Every row gives one point. The window is the flat piece filled in between its corners: a triangle in 3 columns, a solid with four corners in 4, and so on. A path goes straight from each point to the next, and from the last back to the first. After which points does the path pass through the window?

Window, 4 rows:
[[-78 -29  67  -4]
 [ 64 -61 -23 -64]
 [-24 -20  55  28]
 [ 13  10 -83   9]]
Path:
(1): [ 54  -5  -9 -41]
(2): [ -1  43  -9 -10]
(3): [  5 -65  -4  15]
(4): [ 23 -97 -35 -27]
(5): [ 56  14 -15 -84]
(6): [ 36  12  24 -53]
(7): [-19 -77   0  31]
(8): [-40 -71  55 -13]
(9): [ -6 -13  53 -25]
(10): [  8   1  18 -39]
(11): [ -9 -59  15 -13]
(12): [ 14 -84 -29  24]
Through the window after points: 2, 6, 10

Window:
[[  -1 -121    8  -57   64   -4]
 [   8  -15  -37   10   -8   14]
 [ -45   28    4    9  -55    3]
 [ -11   34   25   25  -30   55]
 [ -44   50   -6   22    3   17]
 [  65   -3   36  -66   31    1]]
Path:
(1): [-16 -59 -17 -68  29  31]
(2): [  0 -11  -1 -63  10  10]
(3): [ 39 -55  31  18  33 -39]
(4): [ 17 -23  60  -3   6 -33]
(5): [ 26 -23  -3 -55  -5  24]
(6): [-19  -7 -12 -51  -1  30]
(7): [ -5  20  64  59 -18  -2]
(8): [ -1  -2  34  57 -49 -24]
(9): [-67  42 -20 -38 -40  32]
(10): [-42  11 -27 -22   3  40]
(11): [-15  -5  21  13  15  -6]
(12): [ 11 -77  46   4  51 -40]
(13): [  4 -75  -9 -76  39  25]
(14): [  8 -14   4 -52   3  64]
(15): [ 10  -3   1  15 -24  -4]
(16): [ 38 -29  39  38 -16 -23]
Through the window after points: 8, 10, 12

Window, 6 rows:
[[ -12   -3  -47  -39    4  -17]
 [  84   29   14  -50  -41   34]
 [  10    5  108  -17  -23   -1]
 [  56   52  -37   53   34   13]
 [-110   69  -48   87  -27   -1]
 [ -16  -53  -32  -19  -59   17]]
Path:
(1): [  7  20  42 -42 -16  65]
(2): [ 76  33  -3  39 -53 -28]
(3): [ 87  53  16  39 -30 -32]
(4): [ 2 34 33 -3 34 38]
(5): [17 46 17 19 16 71]
(6): [ 98  16 -46  -5 -28 -70]
(7): [  7  20   6  -3 -91 -68]
(8): [ -5  10   3  21 -13  41]
(9): [-111   20  -41  -14   36   54]
(10): [ 34 -14 -19 -14 -40 -26]
(11): [ 32 -16 -18   6  -4 -71]
(12): [ 14  41 -40  29 -12 107]
(13): [-43 -38  14 -37 -11  62]
(14): [ -5  18 -33  -3 -63 -18]
(15): [ 25  17  18  18 -39 -33]
(16): [  4  16 -35  -1  -8  48]
Through the window after points: 5, 9, 11, 15

Window (8 x 8):
[[  21   41   27  -13  -58   40   32   69]
 [ -92   81  -19  -45   57   41  -27 -110]
 [-105   21   34    7   -3   26  -63  -76]
 [  71    2   67  -73  -33  -17  -20   63]
 [  -9   12   27   30   55   43  -26  -81]
 [  85  -10  -22  -53  -89   38  -33   75]
 [ -53   57  -20   26   32  -34  -42  -52]
 [   4  -46   -7  -46  -15   16   15   74]]
Path:
(1): [-21  -4  37 -10 -35   9  45 -82]
(2): [-78  44   5   9  85  37 -83 -27]
(3): [-29  19  14 -23  31  41 -64 -10]
(4): [-37  37  15 -28 -26 -26  12 -42]
(5): [ 12  -9 -19 -31 -35 -14  -3  -2]
(6): [ -3  32  20 -12   8  24 -37  36]
(7): [  0   8  15 -19 -19  26 -44  37]
(8): [ 49 -34  34  -1 -15 -12  48 -63]
(9): [  7   3  12 -22 -69  10 -20 -38]
(10): [-20  11  23 -24  15  22 -39  22]
(11): [-61  42   9 -16  37  81 -88 -15]
(12): [-34   9  15  10 -32 -37  -5 -61]
Through the window after points: 3, 5, 9, 11

Window, 9 rows:
[[  70   -1   32   45   33  -45   60   84   27]
 [ -61  -49  -52   -6   15   46  -58    6  -47]
 [  24  -99   -1  -58   17   79  -42  -42  -14]
 [ -13  -16   87   55  -29  -14   -9   49   29]
 [ -59   -3  -22   20    0  103   -3  -14    1]
 [  42  101  -74   -1  -30   17  -16  -23   12]
 [-113  -39  -34  -83   30   11   13   31  -39]
 [ -85  -52  -17   46    8   40  -11  -28   60]
 [ -18  -23    4   68  -41    7   45  -16    9]]
Path:
(1): [-26 -63  15  32  43  42   7 -34  -5]
(2): [-57 -12 -14  35  70  28   1 -48  -7]
(3): [-17   4 -24  -4 -85  -6  18  80  43]
(4): [ 38 -49 -52 -36 -19  13   5  31  66]
(5): [-59 -16  64  21  23  56  -6 -24 -48]
(6): [-50 -64  35  37  45  31 -37 -48 -22]
(7): [ 17   0 -49 -60 -13  52   6  41  22]
(8): [-11 -63 -49  -6 -44  84 -27   2   5]
(9): [-17 -41  21  -2  37  11  -9 -23 -22]
(10): [-14   5 -29  17  29  23 -16 -42 -21]
(11): [ 18  64 -55   3 -86  26   8  32  64]
(12): [-14 -61 -14 -58 -37  44 -33  27  -7]
Through the window after points: 8, 10

Window (9 x 9):
[[  28    1  -23   33  -34   32    0   11    2]
 [   2   30   28  -69 -121   69  -25  -40  -14]
 [  -6   22    0  -79  -42    8   32   -1  -29]
 [  11   14  -41    6   72  -14  -18  -13   46]
 [ -40  -51    9   75   26   63   -6  -29   10]
 [ -39   28   57   16  -33   14  -11  -21  -41]
 [  26  -27  -57   -2   39  -45  -38   -2  -40]
 [ -62    2  -31  -17  -11  -50  -57   31   31]
 [ -20  -25   21   31  -33  -14    5  -41    5]]
Path:
(1): [-25  -8   4 -51  26 -38 -52  24  10]
(2): [-58   7 -35  12 -34 -28 -36  12  24]
(3): [-17   6 -22   4 -18 -21   7 -51 -14]
(4): [ 17  11  -3   2  33  26 -32  29  25]
(5): [ 23 -37  26 -69 -37 -40 -21  29  11]
(6): [-35  35 -57  18   6  -8 -25 -19 -28]
(7): [-16  29 -40   9   0  22 -22 -25 -20]
(8): [  3 -30  17 -22 -25  14  -9   0  -6]
(9): [  7  -6  15 -51 -55  14 -14 -10 -13]
(10): [-15  30 -14 -20 -57  36 -31 -32 -13]
(11): [-19   2 -19  -5 -16  -9 -13 -34 -16]
(12): [ 10   9  73  36  40  -2 -49  66 -51]
(13): [  7  -3  50 -47 -59  15  13  20  -9]
(14): [-16  30 -22 -51 -54  31  -8 -38 -19]
(15): [-66  11 -51  53 -20   3  22 -64  32]
(16): [ 13 -18  43 -18 -19  21 -30  21  -1]
Through the window after points: 1, 3, 9, 11, 13

Window:
[[ 16  -1   2  31 -39 -31 -56  63 -79  -7  37]
 [ -8  -7  30  39  30  36  36  26 -24  38   9]
 [ -1 109   4  38 -57 -54  45 -67  40  60 -85]
 [-27 -18 -13 -24  40  60  13 -55 -29  29  45]
 [  1 -25 -53  43 -47 -10 -48 121  88  -9 -43]
 [ 89 -19  26   0 -71  14 -47 -63 -41  69 -11]
 [ 22  83  57 -28  20 -31   5   2  11   6  18]
 [-11 -22  54  62   0  -4 -54  16 -16 -20  16]
 [ -1  65 -22  11  30 -46 -43  20 -18  79  13]
 [  0 -14  30  68 -37 -13  26 -13  49   7  41]
 [ 66  58  25  19  16  82  22 -71   4   4  26]]
Path:
(1): [-31  42  86  66 -53  13 -37  30  -8  26 -30]
(2): [-45  28   9   4 -33  41 -13   1  13  65 -11]
(3): [ 47 -18   4  22  62  -8  29 -48 -50 -26  49]
(4): [ 62  -8  16  28  58 -93  -6 -47   8  34  -4]
(5): [-21  39  11  25 -46  24 -19  45 -18  17  35]
(6): [  1  13  13  13 -66  33 -42   8  37  34  14]
(7): [ 28  12 -11  30  -1 -41  -3  31  -3   7 -26]
(8): [ 43 -50 -66   4  22   9  -1 -21 -14  15  40]
Through the window after points: 2, 4, 6
